Each row is a point. The ring and each string are closed loops that go straight from each point to the next, and from the last back to the first. Before rounding, they use only three directions, however many columns there are. How many times does the string pass through the ring? Passing back the other way cancels.
In the rows, zero is written as 128.

Ring:
[[112 114 123]
 [ 85 160 170]
 [109 179 189]
 [143 171 163]
 [122 156  94]
 [109 124  50]
 [125  98  58]]
String (31 x 3):
[[ 85 205 231]
 [ 97 201 216]
 [ 75 209 190]
 [ 94 166 135]
 [146 139 140]
 [178 143 162]
 [194 161 174]
 [144 186 145]
 [108 181 115]
 [ 93 162 108]
 [123 145 109]
 [166 125  92]
 [115 140  38]
 [ 75 145  14]
 [ 62 143  20]
 [ 91 141  82]
 [138 125 111]
 [161  97  89]
 [171  57  44]
 [136  66  42]
 [102 104  73]
 [ 89 135 100]
 [127 127 119]
 [156  99 128]
 [140  94 142]
 [ 83 125 154]
 [ 55 157 153]
 [ 63 165 136]
 [111 146 133]
 [147 136 167]
 [112 170 199]]
Times through: 5

Ring:
[[135 188 105 124  79  83]
 [123 212 137 140 102 109]
 [102 204 162 145 124 141]
 [ 76 167 176 135 140 171]
 [ 67 130 171 135 149 179]
 [ 77  97 151 156 158 164]
 [ 95  88 129 174 157 140]
 [121  99  99 170 130 102]
 [131 120  88 148 104  85]
 [136 157  90 125  79  77]]
String, 26 rows:
[[101 159 144 147 128 135]
 [111 168 152 198 160 136]
 [ 75 168 193 181 178 185]
 [ 38 130 197 101 148 212]
 [ 50 114 166  80 119 185]
 [ 84 128 147 133 132 151]
 [ 61  98 147  85 114 168]
 [ 97 131 135 142 128 136]
 [110 114 137 219 180 134]
 [108  77 124 225 186 132]
 [109  61 106 195 162 120]
 [ 98  93 108 114 106 120]
 [107 127 118 135 114 118]
 [130 142 117 201 147 104]
 [134 148 115 204 145  99]
 [156 137  69 164  94  55]
 [132 141  69  69  38  65]
 [114 151  94  60  46  90]
 [117 164 106  89  67  96]
 [124 171 121 151 111 104]
 [129 185 125 166 117 102]
 [108 163 130 129 107 120]
 [132 196 139 201 143 110]
 [130 245 159 189 134 118]
 [101 245 178 133 115 146]
 [ 80 186 164  90 100 155]]
Times through: 4
String (27 x 6):
[[139 100 102 244 174  96]
 [121 132 117 183 140 110]
 [106 114 104 106  92 110]
 [129 106  70 103  69  73]
 [147 139  70 130  74  59]
 [154 172  82 151  84  59]
 [139 189  87  84  42  66]
 [121 190 110  83  58  93]
 [105 165 128 109  93 119]
 [131 206 137 180 127 107]
 [137 241 149 189 129 107]
 [113 229 152 123  96 123]
 [ 98 195 144  89  83 130]
 [111 172 137 147 119 123]
 [136 210 141 205 143 107]
 [144 249 131 158  96  88]
 [138 232 110  92  48  77]
 [108 163 115  83  69 107]
 [116 155 120 137 107 110]
 [159 164  85 188 110  61]
 [148 117  54 117  63  50]
 [124  99  76 112  81  82]
 [107 121 113 126 107 115]
 [120 127 117 184 142 111]
 [135  91 101 238 174  99]
 [123  69  96 211 162 104]
 [130  73  96 228 171 100]]
Times through: 3

Ring (7 x 9):
[[118 115 108 176  78 118 160 148 107]
 [103  98 118 147  76 125 103 154  68]
 [107 128 136 108  93 147  55 134  75]
 [109 161 132  93 114 160  52 110 112]
 [109 191 101 115 134 157 110  87 179]
 [118 187  97 141 126 147 149  95 187]
 [128 146 106 175  92 126 176 131 144]]
String:
[[130 110 116 191  67 113 177 159 100]
 [101  88  91 189  70 105 170 161  91]
 [ 82 106  78 159  94 118 139 138 111]
 [106 125 108 147  92 130 121 135 107]
 [124 112 137 149  72 130 109 154  72]
 [118  82 146 147  56 124  87 173  29]
 [106  88 137 134  67 128  73 163  37]
 [ 84  95 109 127  85 129  75 147  63]
 [ 84 118  98 127 100 134  90 131  98]
 [ 91 125 107 121 101 139  81 128  98]
 [111 144 118 127 102 143  99 123 115]
 [126 155 150 103  99 157  59 122  95]
 [123 170 163  67 112 175   7 109  90]
 [101 170 127  78 125 167  35  99 120]
 [ 78 154  85 107 128 148  82 100 143]
 [113 161 117 121 111 149  98 112 133]
 [125 183 130 109 119 160  88 101 145]
 [125 203 125 102 132 167  90  86 171]
 [ 99 219  82 102 159 166 110  62 220]
 [ 90 184  72 126 141 148 131  84 196]
 [101 166  90 135 122 143 131 103 165]
 [135 180 126 136 111 150 129 108 156]
 [145 192 124 147 113 150 153 103 176]
 [142 199 100 172 119 140 201  98 211]
 [113 162  81 171 112 129 186 111 181]
 [104 145  88 158 106 130 154 120 150]
 [125 149 114 155  97 135 145 126 135]
 [140 147 128 165  86 132 155 135 126]
 [146 136 133 176  75 126 165 146 114]]
Times through: 5

Ring, 7 rows:
[[115 147 110 115 123 129  85 143 160 160 111 120]
 [114 151 138 153 126  99 135 169 177 119 169 125]
 [123 144 160 172 123  84 190 170 172 100 201 128]
 [132 131 164 164 117  89 213 149 153 108 195 129]
 [136 110 139 117 112 118 179 102 114 154 137 127]
 [131 110 104  76 112 150 107  81 103 197  74 121]
 [124 128  95  79 116 153  74 101 125 197  66 118]]
String:
[[139 138 131 123 110 128 152 129 145 157 124 118]
 [114 107 100  76 122 141  83  86 105 190  82 127]
 [113 104  76  45 121 165  39  65  92 223  35 123]
 [140 139  88  70 106 173  70  99 129 216  38 108]
 [136 143 119 114 111 137 125 129 148 167 106 115]
 [113 125 105  96 124 133  85 114 131 174  99 125]
 [ 92 118  85  75 135 138  29 104 123 186  80 129]
 [103 145  92  97 130 137  40 137 156 174  90 121]
 [142 171 134 148 109 126 145 172 188 141 135 110]
 [126 142 129 131 118 118 135 144 156 145 137 121]
 [103 134 121 126 132 108 101 143 153 139 144 130]
 [ 86 140 128 147 143  87  96 169 172 112 178 136]
 [112 158 153 178 129  81 159 192 193  93 204 128]
 [144 162 157 170 109 104 195 175 184 116 175 116]
 [139 157 162 176 113  95 203 177 182 106 191 120]
 [120 144 182 201 126  59 230 188 182  66 249 134]
 [113 122 159 162 128  77 190 149 149 100 206 137]
 [114 116 140 133 126  98 157 127 133 130 166 134]
 [126 126 140 133 118 109 163 131 140 138 153 127]
 [110 102 134 118 127 102 149 107 114 141 154 137]
 [133  97 158 134 115  97 219 102 107 131 174 134]
 [152 112 156 133 103 113 226 106 117 143 154 124]
 [126  86 128  91 116 123 160  70  83 171 118 133]
 [120  80 112  71 119 134 127  56  73 189  94 134]
 [145 101 116  78 104 150 147  67  89 198  78 121]
 [147 130 126 109 104 140 154 111 130 173 104 116]]
Times through: 3
